Each row of a before or after table is a point. The points were changed in one or more steps. Then noise was added and the rows were shuffled. The steps act on how far a point lies along the listed directions, d1 being the first. Name the steps. A step turns or swaps two directions, mirrors them in a line or flattens them onto one, adds a multiple of one to another, or multiplies one. Angles are multiples of 10 degrees, from the lower direction toward the higher: turns from -170 to 170, lines from 10 to 170 but not 90. Use the fewest steps. Two steps may share a direction if one is a turn and the other turns, adds or multiplies; they go together, in the order done. Otherwise the lowest direction goes first.
(in the rows, 128 means zero)

Directions:
(1): [190 106 125]
(2): [145 170 175]
(3): [141 173  82]
Before, 14 rows:
[[185 160 141]
 [172 135 149]
 [ 71 110  88]
 [114 118  90]
 [171  79 160]
 [135  85 154]
 [ 66 122 168]
 [127 101  96]
 [185  98 105]
 [ 93 174 141]
 [113 118  54]
 [171 104 172]
 [157 150 184]
 [131 203 104]]
After:
[[113 181  74]
 [116 151  93]
 [169  67 141]
 [125 200 168]
 [172  62 125]
 [172 111 157]
 [155  96 189]
 [ 72 102 142]
 [127 128  88]
 [139  72 115]
 [178 129 173]
 [183 115 107]
 [ 87 157 159]
 [ 70 148  80]]
Steps: turn d2 and d3 by -50 degrees; add -0.3 times d3 to d1

Directions:
(1): [200 105 138 122]
(2): [152 182  82 135]
(3): [135 176 186 118]
(4): [124 128 115  53]
Before (9 x 4):
[[110 158  90  71]
 [168 125 101 133]
 [116 121 132 135]
 [115 124 114  69]
 [199 128 111 126]
 [100 187 123 122]
 [ 89 143 139 105]
 [101 133 130 138]
 [ 94 122 118 125]]
After (9 x 4):
[[ 60 124 193 132]
 [ 33 113 121 155]
 [ 97 122 180  96]
 [ 82 151 109 131]
 [ 51 133 127 108]
 [247  83 162 150]
 [ 73 164 127 122]
 [194 122 151 145]
 [116 144 122 117]]
Steps: multiply d1 by 2; turn d3 and d4 by -150 degrees; turn d2 and d4 by -110 degrees

Directions:
(1): [112 202 112 146 104 171]
(2): [197 119 135 130 151 185]
(3): [105 103  67  76 129 161]
(4): [134 149  81 155 195 102]
Before (10 x 6):
[[172 102 170 163 161 100]
 [122  88 189 104 115 123]
 [152 135 212 119  88 149]
 [165 102 172 118 106 136]
 [148 119 227 164 115 117]
 [143  68  52  67 175 118]
 [146 142 190 125 102 104]
 [146 101 156 107 150  84]
 [156 126 136 142 156 119]
 [ 95 145 216 154  35 132]]
After (10 x 6):
[[113 162 214 181 112 104]
 [ 68 135  33  71 116 113]
 [148 157 184 144 122  91]
 [113 143 143 121  95 136]
 [ 98 150 152 154 155  77]
 [122 173 135 163 126 101]
 [ 95 147 144 108 115  81]
 [147 185 180 175 151 103]
 [186 127 195 208 174  88]
 [ 87 154 167 142  68 121]]
Steps: swap d1 and d2; mirror d3 and d4 in the line at 20 degrees

Directions:
(1): [136 137 159  70 136  87 160  63]
(2): [ 75  57 172 102 139 131 102 143]
(3): [ 98 164 155 123 157 210 157 112]
Before (8 x 8):
[[126 129 113 133 122 149 123 148]
 [ 71  59 178 100 145 101 122 107]
 [134  82 136 125 113 118 136 121]
 [108 132 130 158 120 201  91 165]
 [124  61 107 135 108  95  81 146]
 [144  57 149  69 115  15 113 111]
 [136 117 118 109 136 133 108 133]
 [108 150 122 144 115 191 120 162]]
After:
[[146 125 113 106 129 123 113 124]
 [170 195  82 166 120 103 165  96]
 [107 148 187  69 137 161 139  69]
 [121 120 138  99 127 132 136 120]
 [ 90 142 175  77 136 173 150  96]
 [229 129  35 176  69  11  96 174]
 [166 111 108 146 103 111 147 118]
 [180 103  89 112  91  30 110  95]]
Steps: turn d1 and d2 by -150 degrees; multiply d3 by 1.6

Directions:
(1): [ 99  89 128 113  60 103 146  76  82]
(2): [203 107 148 146 151 144 172 127  69]
(3): [147  71  92 141 100  92 159 186 166]
(4): [132 130 150  84 113 107  76 194  75]
Before, 9 rows:
[[121 160 121 138 188 143 131 114 189]
 [ 51 105  96 115  78 104 154 109 199]
 [116  95  93 152  89  99 153 158 223]
 [110 157 129 145 160 166 162  27 194]
 [ 87 202 133 121 152 160  82 116 175]
 [105 133 128 130 149 135 168  70 145]
 [106  73 111 146  66 113 166 118 112]
 [117 161 147 106 128 171  89  70 115]
 [131  70 108 142  52  71 189 117 113]]
After, 9 rows:
[[176 151 154 111 184 146 125 230 124]
 [120 162 156  77 155 121 106 145  97]
 [112 148  97 118 125  88 101 218 198]
 [106 136 116 135 132 130  91 202 172]
 [135 169 142 122 158 188 100  75 131]
 [180 156 154 144 159 169 160 101  66]
 [140 175 185  65 152 141  74 132  53]
 [194  91 134 116 113 103 115 227 117]
 [157 115 156 110 142 122 130 119  53]]
Steps: turn d1 and d2 by -140 degrees; mirror d3 and d4 in the line at 10 degrees
